Each row of a before or after table is a point. The points were changed in one or more steps. Then noise was added and the rows were shuffled. The steps act on how far a point lies along the listed directions, d1 being the first. Write out the steps. A step turns or swaps two directions, mirrors them in a line or flattens them onto one, adds a multiple of one to another, or multiplies one. Angles are multiples of 10 degrees, from the lower direction toward the higher: turns from -170 to 170, lines from 10 to 170 but not 90. Use the fewest steps. Two steps may share a direction if one is a turn and the other turns, adds or multiplies; they go together, in the order done. Otherwise the lowest direction goes first.
(in the rows, 100 means zero)

Directions:
(1): 71; 53
(2): 147; 71
Before (10 x 2)
114; 88
107; 116
159; 99
142; 104
123; 110
112; 115
126; 88
69; 69
90; 81
113; 103
After (10 x 2)
121; 126
135; 117
139; 84
83; 68
121; 81
49; 52
195; 99
167; 103
114; 124
121; 105
Steps: multiply d1 by 1.6; multiply d2 by 1.6

Directions:
(1): 64; 51; 85; 53
(2): 156; 103; 117; 48
(3): 127; 99; 26; 104
(4): 131; 39; 115; 135
Before (11 x 4)
127; 110; 138; 92
79; 106; 122; 138
86; 129; 130; 105
138; 109; 62; 51
44; 113; 81; 88
87; 114; 153; 116
156; 96; 82; 58
138; 89; 98; 45
69; 104; 83; 107
62; 78; 80; 96
145; 112; 93; 75
After (11 x 4)
38; 78; 59; 126
149; 98; 141; 48
95; 105; 132; 61
135; 134; 103; 122
25; 100; 26; 154
139; 131; 105; 83
10; 89; 59; 183
52; 75; 109; 103
16; 76; 38; 163
123; 161; 110; 84
100; 89; 156; 65
Steps: turn d1 and d2 by -150 degrees; multiply d2 by 2

Directions:
(1): 92; 89; 133; 95; 83; 101; 128; 5
(2): 67; 147; 178; 83; 71; 103; 88; 127
(3): 139; 94; 87; 18; 58; 86; 129; 114
(4): 147; 92; 146; 74; 175; 128; 103; 102
(5): 161; 105; 117; 156; 57; 134; 132; 115
(6): 109; 98; 123; 124; 120; 12; 143; 115
Before (10 x 8)
112; 65; 79; 119; 102; 149; 109; 63
104; 75; 105; 91; 158; 98; 82; 132
123; 128; 131; 118; 78; 49; 123; 144
102; 97; 102; 129; 49; 141; 91; 83
69; 124; 144; 92; 151; 95; 70; 115
116; 106; 129; 121; 135; 136; 82; 159
101; 70; 68; 65; 104; 131; 98; 64
90; 102; 64; 93; 65; 65; 112; 94
68; 91; 74; 121; 80; 33; 126; 58
155; 65; 106; 65; 104; 163; 96; 86
After (10 x 8)
72; 100; 94; 193; 73; 68; 118; 58
80; 97; 101; 128; 82; 160; 64; 71
69; 75; 80; 87; 125; 105; 89; 64
122; 73; 100; 57; 130; 68; 107; 143
164; 122; 121; 98; 53; 90; 130; 146
81; 117; 132; 91; 136; 62; 94; 120
136; 98; 110; 42; 118; 120; 96; 162
115; 66; 109; 50; 138; 142; 76; 80
101; 106; 70; 109; 52; 81; 113; 97
73; 72; 92; 133; 136; 148; 83; 55
Steps: add -1.5 times d1 to d3; multiply d2 by 0.7; turn d4 and d5 by -20 degrees; turn d5 and d6 by -40 degrees

Directions:
(1): 78; 84; 102; 98; 119; 114; 153; 109; 56; 164; 182
(2): 121; 30; 136; 16; 82; 102; 68; 104; 133; 107; 126
(3): 91; 147; 127; 79; 32; 40; 68; 70; 47; 113; 117
Before (14 x 11)
112; 128; 101; 88; 47; 65; 61; 80; 97; 82; 71
63; 148; 111; 137; 66; 91; 93; 83; 60; 97; 96
92; 102; 136; 75; 43; 77; 50; 88; 110; 72; 102
87; 126; 91; 123; 58; 86; 85; 74; 73; 98; 96
95; 34; 109; 75; 135; 129; 139; 134; 80; 136; 160
94; 83; 73; 167; 184; 187; 131; 142; 156; 81; 92
100; 86; 91; 129; 144; 129; 132; 137; 113; 111; 103
107; 77; 111; 71; 68; 98; 81; 86; 91; 116; 128
107; 68; 119; 47; 68; 73; 49; 110; 138; 80; 44
93; 117; 90; 108; 99; 94; 88; 106; 85; 77; 45
107; 72; 60; 124; 119; 143; 129; 124; 130; 72; 83
118; 84; 80; 102; 108; 126; 59; 111; 153; 37; 12
86; 106; 91; 102; 97; 104; 108; 96; 105; 118; 95
59; 68; 85; 108; 130; 133; 157; 101; 62; 150; 185
After (14 x 11)
88; 112; 88; 103; 62; 91; 128; 101; 50; 122; 151
90; 124; 121; 104; 77; 73; 107; 110; 65; 131; 130
87; 108; 92; 103; 91; 100; 99; 96; 107; 114; 93
99; 89; 74; 134; 99; 123; 96; 91; 120; 76; 73
83; 111; 102; 100; 64; 79; 77; 66; 75; 87; 103
81; 109; 94; 144; 107; 130; 100; 105; 120; 64; 60
81; 81; 96; 90; 105; 117; 121; 110; 61; 137; 142
118; 82; 73; 109; 115; 123; 103; 109; 143; 80; 68
91; 50; 102; 67; 109; 107; 103; 127; 123; 118; 90
95; 67; 108; 102; 108; 134; 85; 116; 154; 62; 91
86; 97; 85; 106; 114; 112; 112; 118; 79; 101; 81
115; 72; 98; 90; 91; 117; 79; 94; 122; 87; 87
60; 152; 130; 117; 66; 85; 108; 90; 25; 159; 194
99; 93; 125; 68; 67; 69; 82; 98; 61; 100; 115
Steps: multiply d1 by 0.4; turn d1 and d3 by 130 degrees; multiply d2 by 0.7
